Each row of a before or after table is a point. The points were changed in one or more steps. Then noise was added and the rows were shuffled. The steps act on columns, c1 being the first. What was done? A step turns or swaps two columns, mirrors them in a line or flattens them onto one, adds a multiple of one to another, or multiplies or shifts one. Angles are multiples of 10 degrees, from the lower column toward the higher: turns from -170 to 170, lines from 10 to 170 but not 90. Use the fewest steps. Two steps may share a column if one is a turn and the other turns, adds or multiplies; they go together, in the order done. Otherwise the lowest column goes first.
In the rows, 128 means zero.

Before:
[[138  44 118]
 [117  75 145]
 [109 159 153]
 [127 109  78]
 [120 146 116]
 [111  84 133]
 [131 132  71]
 [140 140 165]
 [120 119  96]]
After (9 x 3):
[[131 135  72]
 [123 115  96]
 [117 146 115]
 [128  73 143]
 [141 143 166]
 [103 155 151]
 [118  83 132]
 [130 110  78]
 [153  47 119]]
Steps: turn c1 and c2 by 10 degrees

Before:
[[140 115 140  70 105 113]
 [128 102 123 113 121 178]
 [165 125 149  72 105 105]
 [135 101 181  92 130 105]
 [ 93 114 104 109 141 161]
 [157  88 163 112 116 119]
 [124 108 107 107 132 164]
 [151  99 157  76 136 131]
 [ 91 136 115 110 135 128]
 [105 150 114 106 155 165]
 [119 124 139 107 110 171]
 [ 87 128 104 103 151 130]
 [120 151 113 135 158 136]]
After (13 x 6):
[[102 148 115  82 154 164]
 [ 90 136 115  90 135 128]
 [119 125 138  86 109 170]
 [152  99 155  25 136 128]
 [ 86 128 106  77 151 130]
 [ 91 113 103  89 142 161]
 [141 116 141  10 105 114]
 [123 108 107  87 133 164]
 [134 101 180  58 130 105]
 [119 149 112 142 157 136]
 [155  87 166  96 117 118]
 [126 104 123  96 121 178]
 [163 126 150  18 106 105]]
Steps: multiply c4 by 2

Before:
[[150 151 161 106  65 112  82 143 134]
 [135 104 139 147 106 148 122 130 123]
 [109 146 114 122 111 181 155 163 132]
 [107 164 149 168 140 125 125 126 142]
 [125 157 153 142  68 125 111  81 118]
 [ 71 123 102 133 128 129 145 103 162]
 [122 143 104 174 146 110 131 113 158]
 [129 152  96 137 151 140 148  85 158]
 [116 118 128  87 102 144 219 167 114]
 [133 142 189 108 113 125  94  87 144]
 [117 121 126  54  97 154 168 205  40]]
After (11 x 9):
[[118 118 136 116  98 104  48 205  41]
 [127 158 153 140  67 137 148  81 119]
 [ 74 123 103 112 128 117 126 105 162]
 [134 103 143 127 104 112 148 134 123]
 [129 152 101 106 152 103 129  81 157]
 [131 146 185 166 116 154 121  87 141]
 [121 142  97 108 148 139 171 114 159]
 [117 119 133  57 102 114  60 167 113]
 [149 152 152 179  65 155 123 141 132]
 [108 143 132 103 110  75 111 164 135]
 [110 163 143 117 139 139 167 125 141]]
Steps: mirror c3 and c6 in the line at 10 degrees; turn c4 and c7 by 110 degrees

Before (8 x 12):
[[145 127 127 105 111 170 121 140  86 131 145 120]
 [ 96  96 109 169 160 114 131 112 126 120 118 129]
 [107  69 121 135 186 107 133  72 128  74 110 181]
 [ 87  92 162 161 140 110 152  96 142  86 119 174]
 [152  99 129 127 144 133 150 195 126 134  85 144]
 [125 110 145 174 167 144 127  88 132  93  79 147]
 [162 180 105  93 105 168 126 177 156 182 117 128]
 [142 124 128  79 109 141 177 157 162 153  90  87]]
After (8 x 12):
[[109 141 120  68 184 107 125  75 109  76  92 185]
 [144 151 126 136 109 170 130 140  84 130 161 121]
 [ 90 109 162  82 140 112 145  98 131  80  81 171]
 [164 147 108 190 103 169 125 180 174 183 141 132]
 [127  91 143  94 170 143 108  85 128  90  78 151]
 [100 102 110  82 160 113 126 111 113 124  98 129]
 [155 142 127 104 142 134 133 195 120 130  96 145]
 [139 173 129 142 107 141 159 160 159 154  81  89]]
Steps: turn c7 and c11 by -20 degrees; add 0.7 times c1 to c11; add 0.3 times c2 to c9; turn c2 and c4 by 110 degrees

Before:
[[140 103 119 115 131 137 137 137 138  88 142 117 139 152 131  99  90 154]
 [169  98  95 143  93 132 118 130 149 162 157 100 147 139 161 170  90  82]
 [114 133 146 113 146 105 150  93 123 140 141 157  90 131 133 202 109 119]
 [ 53 131 137 147 131 133  98  29 120 171  77 143 115 125 110  86 115 160]
 [119 138 132  42 161 129  99  66 121  90 166 122 126 135 149 117 147 186]
 [128 102  89 158 144 143  98  88 202 156 144 133 146 151 134 123  98  96]
 [ 99 152 124  95 163  60 117 114 126 120 136 119 165  75 126  89 148  73]
 [169  86  81 148 133 152 168 123 174 154 117 113 125 102 113 160 121 138]
 [157 110 119 184 113  90 118 139 138 142 173  97 121 134 131  98  83 147]
 [190  64 132  92 138 148 137 100 142 151 153 128  90 178 168 155 107 155]
 [133 138  81 132 132 149 105 147 149 196 150 185 130 144 100  66 139 181]]
After (11 x 18):
[[169  87  81 142 105 153 166 159 177 145 112 115 131 164 114 121 126 140]
 [129  99  87 157 115 143  97 117 199  97 141 134 129 150 131  88  97  99]
 [101 152 124  98 135  59 117  87 130 176 135 117 129 138 127 121 147  72]
 [ 50 126 133 148 101 134  96  69 124 119  73 138 129 169 115  36 112 157]
 [167 101  93 144  61 130 120 166 145 105 156  98 126 157 160 124  93  76]
 [139 104 116 116 102 134 136 101 138 121 142 119 127  79 135 141  89 156]
 [116 141 131  42 128 128  96 105 120 139 168 127 126  97 149  70 143 185]
 [116 133 149 111 116 107 151 198 122 123 140 153 127 139 132  82 113 118]
 [130 139  81 135 102 148 108  70 152  87 149 186 129 191  98 155 140 183]
 [191  63 134  91 111 148 137 145 143  75 152 125 122 135 167  97 104 154]
 [158 107 113 183  80  95 117 102 136 117 176  92 125 137 132 148  82 147]]
Steps: shift c5 by -30; mirror c8 and c16 in the line at 40 degrees; turn c10 and c14 by 110 degrees; multiply c13 by 0

Before:
[[154 123 133 143 154 141 126 154 121 106 128 182 155 141  90  57 164 145
  112 117 106  93 105  84]
 [194 110 181 156 160 103 115 141 171 100  82 101  87  82 150 181 131 150
   84 117 133 152 115 131]
 [150 139  99  98 154 177 127 157 151 106 127 179 148 118  96 109 155 127
  123 109 116  97 118 110]
 [ 85 135 109 195 120 102 121 130 154 145 192 121  64  69 148 152 139 116
  113 167  63 162 130 133]
 [175 134 135 126 123 167 135 154 123 110 158 154 128 127  98 107 135 124
  128 114 121  91  88  85]
 [169 113 184 180 177 137 129 135 163 126  78  91  65  76 145 169 140 131
   99  67 154 129 125 143]
 [155 116  89  97 166 154 167 149 107 122 108 148 132  95  88  89 132 144
  107 112 115  92  68 114]
 [ 73 180 131 181 131 115 113 156 156 148 185 130 103 120 168 154 131  99
   82 145  72 151 110  93]]
After:
[[ 74 182 142 185 131 114 143 157 155 102 187 130 104 121 167 154 131 101
   83 143 129 128 111  94]
 [169 113  87 180 177 138 120 134 160  91  79 165  65  77 145 168 140 133
   96  65 130 130 125 142]
 [176 135  97 124 124 167 127 154 124 151 157 106 130 128  96 108 135 123
  128 114 126 117  88  86]
 [152 139 124  98 152 179 137 157 151 176 125  75 149 119  98 109 156 129
  123 109 129 127 116 109]
 [196 111  85 155 161 106 134 137 169  94  81 157  87  82 151 178 133 149
   85 116 128 163 114 130]
 [157 116 139  98 168 155  94 150 103 176 108 103 131  97  89  88 131 144
  106 115 129 110  67 114]
 [ 87 136 163 194 120 102 135 131 153 112 193 136  64  67 148 152 140 119
  113 166 129 135 129 134]
 [156 124  98 143 156 142 141 155 120 157 127  76 154 142  92  58 162 147
  114 117 126 123 104  82]]
Steps: turn c10 and c22 by -50 degrees; turn c3 and c10 by -140 degrees; turn c7 and c12 by -170 degrees; multiply c21 by 0

Before, 11 rows:
[[127 112 118 120 137 150 158 136 179 101 126 106 128 125 124 107 138 116
   81 146 138 148  92 132 132  94 154 119 116  99 136  81 169  96 107 140
  122 119 126 156 179 155 111 113 144  86 127 103]
 [154 114 132 138 138 129 134 133 116 110 126 198 130 148 124  88 107 145
  117 131 140 137 108 126 109 152 151 114 140  74 234 176 137 128 118 118
  129  78 162 136 134 127 143 131  94 152 102 130]
 [  7 151 138 122 117 127 137 133 112 147 129 137  83 130 139 193 123 136
  135 149 120 109 171 125 128 127  60 133 149  93 140  99 123 105 160 150
  142  89 126 142 115 128 136 143 105 134 114 118]
 [133 154 116 132 121 120 139 147 163 133 151  85 127  87 141  91 119 129
  111 143 122  60  96 136 135  78 153 115 133 116 122 116 173 134 155 158
  133 138 133 120 111 139 105 137  97 124  96 121]
 [141 219 129  96 135 150 129 131 127 117 149 128 152  94 137  93 167 111
  120 115 111 136  99 130 120 127 120 122 140 122 119 109 105 144 114 129
  106 116 140  92 128 124 137 140  98  96 101 149]
 [144 120 177 129 144 121 149 120 125 109 174 132 152 136  77  98 112 133
  110 128 140 136  92 115 111  93 147 118 133  98 131  89 122 141 138 118
  131 132 151 157 117 122  36 100  94 143 210 127]
 [155 122 121 116 140 145 121 101 120 124 155  83 125 154 134  98 107 112
  112 144 132 125  99 138 116  92 122 111 134 104 120  90 105 149 123 121
  110 102 150 138 112 170 123 140  95 104 114 133]
 [155 118 149 120 116 163 134 129 131 173 156 100  99 133  96  98 149 113
  123 127 121 138  97 125 112 145 151 116 111 109 120 118 117 139 112 145
   12 124 146 103 120 195 133 142  90 118 136 119]
 [110 113 119 134 129 124 127 149 125 100 166  82 139 157  62  93 107 127
  133 120  83 143 148 133 134 123 152 131 139 126 120 112 122 119 121 171
  139 119 125 143 125 133 143 141 112  97 104 138]
 [158 116 156 140 133 157 142 122 128 132 127  96 137 114 138 172 145 183
  115 146  73 140 133 135 109 148 122 114 119 102 155  84 134 136 113 139
  142 134 128 119 143 168 138 123 138  87 107 129]
 [116 114 133 146 117 135 123 126 114 139 130  84 142 141 137 158 115 162
  138 146  98 105 110 135 122 153 137 116 116 129 185 106 133 145 116 116
  141 113 141 153 129 144 112  53 109 147 109 112]]
After, 11 rows:
[[143 120 176 129 144 121 149 122 125 140 172 133 153 136  76  98 113 133
  110 127 109 137 113 114 110  94 147 118 132  97 131  89 123 141 139 118
  129 133 151 156 116 121  36 101  94 143 210 126]
 [155 122 121 114 139 144 122 100 121 131 154  83 125 154 133  99 107 111
  112 142 123 125 116 138 116  92 121 111 134 104 121  90 104 150 124 121
  110 102 150 138 111 171 122 139  94 105 115 134]
 [  7 152 139 121 117 127 136 134 112 119 127 138  83 128 138 193 123 136
  135 148 147 109 196 124 129 126  61 135 148  94 141  99 123 103 160 151
  142  89 126 142 116 128 136 143 105 135 115 119]
 [118 114 133 147 117 134 124 125 114  99 130  85 142 142 135 157 115 163
  138 144 137 106 108 136 122 153 138 116 115 130 186 106 134 145 116 115
  141 113 141 154 129 144 112  53 109 147 108 111]
 [153 114 132 139 137 130 136 133 116 138 126 198 131 148 123  89 108 145
  118 133 109 137 145 126 109 153 151 114 139  74 234 177 137 128 119 118
  127  79 162 136 134 127 144 132  93 152 101 129]
 [126 113 117 120 137 150 159 136 179 136 126 106 127 125 124 106 137 116
   82 145 101 149 111 131 129  95 154 119 116 100 136  81 170  95 106 141
  122 118 127 157 179 156 112 115 145  87 126 103]
 [159 117 156 139 134 157 142 122 129  73 127  96 137 114 139 170 145 183
  115 145 132 140 150 135 109 148 122 114 119 102 156  84 134 135 113 139
  141 133 128 118 142 168 139 123 137  86 107 130]
 [133 154 117 131 121 120 140 146 161 123 151  84 127  88 140  90 118 128
  112 143 131  61 104 137 136  78 152 114 134 117 123 115 174 134 157 158
  133 138 134 120 112 137 105 138  98 124  96 122]
 [141 219 130  97 135 149 129 131 127 112 150 129 152  94 137  94 166 111
  121 114 118 134 102 128 119 126 119 122 141 123 119 108 105 143 114 129
  106 115 140  91 128 123 138 140  99  96 103 148]
 [111 113 119 135 129 124 126 149 125  83 166  82 138 157  63  92 106 127
  133 119 101 142 150 134 133 123 151 131 140 126 121 114 124 121 120 171
  138 119 124 144 126 132 144 142 112  97 105 138]
 [156 118 150 120 116 163 134 130 132 123 156  99  98 134  96  97 148 113
  123 126 172 138 110 124 111 143 151 116 111 110 120 119 117 139 113 145
   12 123 147 103 120 196 133 142  90 118 136 120]]
Steps: swap c10 and c21; add -0.7 times c30 to c23

Before, 12 rows:
[[111 103 146 134 153 108 123 124 149 103 143 152 123 121 135 129 106 127
  155 119 104 107 107 123 143 143 148 123 136 120 156 124 103 142 118 146
  150 113 142 136 105 116 130 113 100 121 125 125 105  96 141 122  94 137
  107 144 140 162 164 127 129 157 107 108]
 [111 102 151 147 152 125 145 138 150 110 109 158 109 131 130 131 125 119
  129  78 124 129 113 121 173 140 161 136 157 138 152 122 115  99 142 145
  149  80 125 130 120 119 130 125 140 133 135 101 125  87 142 137 134 139
  131 115 134 163 159 146 134 126 155 110]
 [108 124 156 117 111  95 158  99 106  95 157 112 108 109 108 126 122 127
  131 109 118 124  77 116 138 148 163 132 140 121 167 103 119 160 147 129
  139 144 150 161 145 110  86 105 156 121 153 106 133 133 132 129 118 104
  130 147 115 142 169 123 146 143 105  93]
 [128 128 128 122 143 130 125 146 171 115 114 141 117 139 145 155 133 120
  119 101 103 127 110 142 147 149 138 160 133 147 136 131 100 110 144 117
  135 110 137 120  88 121 143 132 106 148 140 114 117  84 145 143 137 131
  127 143 142 138 173 138 122 156 151 126]
 [120 150 117 130 157 115 115  95 151 102 124 131 124 135 142  99 161 117
  122 135 133 156 126 129  88 111  99 111 135  95 114 129 130 118 105 106
  104 161 128 101 145  79 137 130 136 138 131 126 151 133 120 103 118 146
   91 118 158  89 114  93 163 125 142 139]
 [117 120 153 148 154 126 126 139 153 108 118 151 144 148 110 137 105 124
  119  79 132 129 136 142 164 150 156 156 136 138 135 148  96 106 162 134
  137 103 117 133  89 141 142 133 113 139 111 108  90 114 142  99 122 117
  146 120 154 147 170 153 137 164 143 112]
 [151 130  96 145 142  98 139 135 166 149 113 164  99 169 142 119 169 127
  137 120 160 134 145 134  92 121 124 145 150  98 135 143 131 142 136 139
   84 127 106 145 112 105 165 140 116 141 132 127 145 139 135 118 142 128
   89 109 151  93 103 130 122  95 132 143]
 [147 166 116 128 170  83 125 126 164 110 111 154 121 155 128 103 160 146
  116 128 134 137 130 130 109 129 112 117 109  93 112 121 148  98 110  91
  111 135 125 130 141  95 130 128 136 107 160 116 149 140 124 131 129 106
   79 122 165  88 105 116 126 103 138 142]
 [147 111  98 134 128  97 145 124 131 139 155 113 133 175  99 105 142 127
  153  77 145 124 152 153 110 104  88 159 122 101 143 122 152 147 117 139
   98  92 109 140 109 118 114 139 107 148 138 141 156 147 141 108 159 121
  115 111 135 114 121 147 133  98 136 136]
 [104 108 157 120 138 113 154 144 159 103 126 160  96 132 120 130 121 119
  153  76 119 108 127 117 174 128 149 160 164 136 135 114  98 122 138 130
  138 131 133 154  92 137 104 116 117 136 104 120 109  82 145 112 107 155
  150 151 147 141 163 137 121 132 126 114]
 [137 135 116 108 150 104 142 114 138 107 109 133 101 147 126  92 136 143
  116 129 159 175 128 124  94 128 127 106 128  99 135 117 150  94 123  86
   87 143 144 104 128 120 120 101 140 128 153 140 138 123 106 112 124 121
   74 115 121 101 110  87 149 119 134 125]
 [112 148 131  94  98 127 155  87 119  91 131 103  98 117  99  85 153 131
  158 143 137 139 113  89 123 127 140  96 106  87 141  94 123 122 112 104
  118 147 120 125 146 102 113  88 155 120 171 117 132 128 122 110 120  95
   95 143 109 107 128 110 194 106  91 111]]
After (12 x 64):
[[128 128 133 121 145 132 125 147 172 127 117 140 116 137 108 158 129 121
  120 103 107 129 113 142 114 148 133 163 133 148 134 127  58 112 143 115
  118 113 137 120  87 143 142 132 106 146 140 119 116  87 140 147 143 139
  127 141 139 139 172 135 115 158 128 125]
 [116 123 157 149 155 127 140 136 154 107 112 155 141 152 137 134 110 124
  113  75 133 128 135 136  90 146 157 159 132 136 135 151  49 107 162 136
  123 106 118 134  86 100 142 131 113 140 111 108  91 113 142  96 121 119
  149 124 158 146 170 153 116 162 127 114]
 [104 109 155 124 138 114 114 141 153 121 124 163  91 133 123 131 121 123
  151  76 123 110 127 113  80 128 147 163 162 140 136 117  49 122 143 129
  116 128 129 150  94  94  99 113 119 132 106 125 112  82 145 114 108 149
  151 151 151 141 165 135 102 129 138 113]
 [133 134 118 114 150 104 108 115 142 103 105 129 101 147 135  95 135 144
  118 128 159 177 126 125 161 126 123 105 128 101 137 115 187  92 122  81
  154 145 145 105 126 145 120 101 137 125 153 144 138 125 105 117 124 122
   73 114 123 100 115  88 118 118  95 122]
 [152 128  93 144 144 100 100 139 166 141 117 164 103 173 121 121 167 124
  137 121 160 133 147 132 170 117 124 143 148  98 131 141 135 140 137 144
  154 126 111 144 112 179 166 142 120 139 132 130 148 141 135 118 142 129
   89 105 151  98 106 128 142  96  93 145]
 [118 156 115 129 156 119  96  97 149  86 122 128 124 134 125 101 162 114
  123 138 133 153 125 126 173 112 101 112 134  94 110 130 132 119 106 106
  139 161 126 101 142 250 136 132 135 139 134 127 154 131 118 103 118 150
   89 118 157  90 112  93 126 124 105 140]
 [112 104 150 146 153 126 104 142 147 113 108 161 107 131 119 131 129 115
  129  76 128 128 114 120  82 132 165 134 156 138 151 126  98 100 142 145
  109  77 119 131 122 144 130 126 139 137 135 107 124  91 145 137 135 133
  139 117 136 158 162 145 118 125 132 108]
 [146 109  98 133 130  97 101 122 129 126 151 113 128 175 165 105 138 125
  151  76 143 121 157 157 140 104  89 159 120 100 146 125 188 145 122 140
  144  92 107 138 110 145 115 135 107 151 140 137 159 146 143 105 156 124
  113 114 133 115 122 149 142  98 103 136]
 [108 124 155 116 111  95  88  98 104  96 156 110 105 110 145 123 121 128
  133 105 115 122  80 115 112 147 164 135 144 120 170 102 109 163 150 133
  129 142 151 162 146 156  82 103 155 120 149 107 135 131 134 126 111 102
  128 146 112 146 167 121 109 145 143  94]
 [147 165 119 130 174  88 103 125 161 124 109 152 119 153 133  99 162 146
  121 131 133 142 132 130 144 131 116 117 107  91 115 120 178 102 109  90
  136 133 124 133 141 207 130 127 138 107 158 113 150 140 124 132 128 109
   83 120 164  86 102 115 112  98 110 145]
 [110 105 144 139 147 106 125 126 146 114 143 148 127 121 120 129 104 127
  157 118 103 106 104 119 118 143 144 124 136 115 160 125  62 146 120 146
  125 114 143 136 103 161 132 113 101 119 130 120 103  97 137 121 100 138
  107 139 139 162 161 125 103 156 150 108]
 [111 147 134  98  89 128  78  85 119  55 131  96 101 113 159  83 156 130
  157 144 138 139 113  88 126 123 142  95 102  87 141  91 119 122 112 104
  147 148 121 122 147 176 115  91 153 119 172 120 129 131 123 106 123  96
   92 143 108 106 128 106 126 109 128 109]]
Steps: multiply c42 by 2.5; turn c7 and c42 by -160 degrees; turn c10 and c61 by 60 degrees; turn c15 and c25 by 170 degrees; multiply c33 by 2.5; multiply c63 by 0.4; turn c37 and c63 by 130 degrees
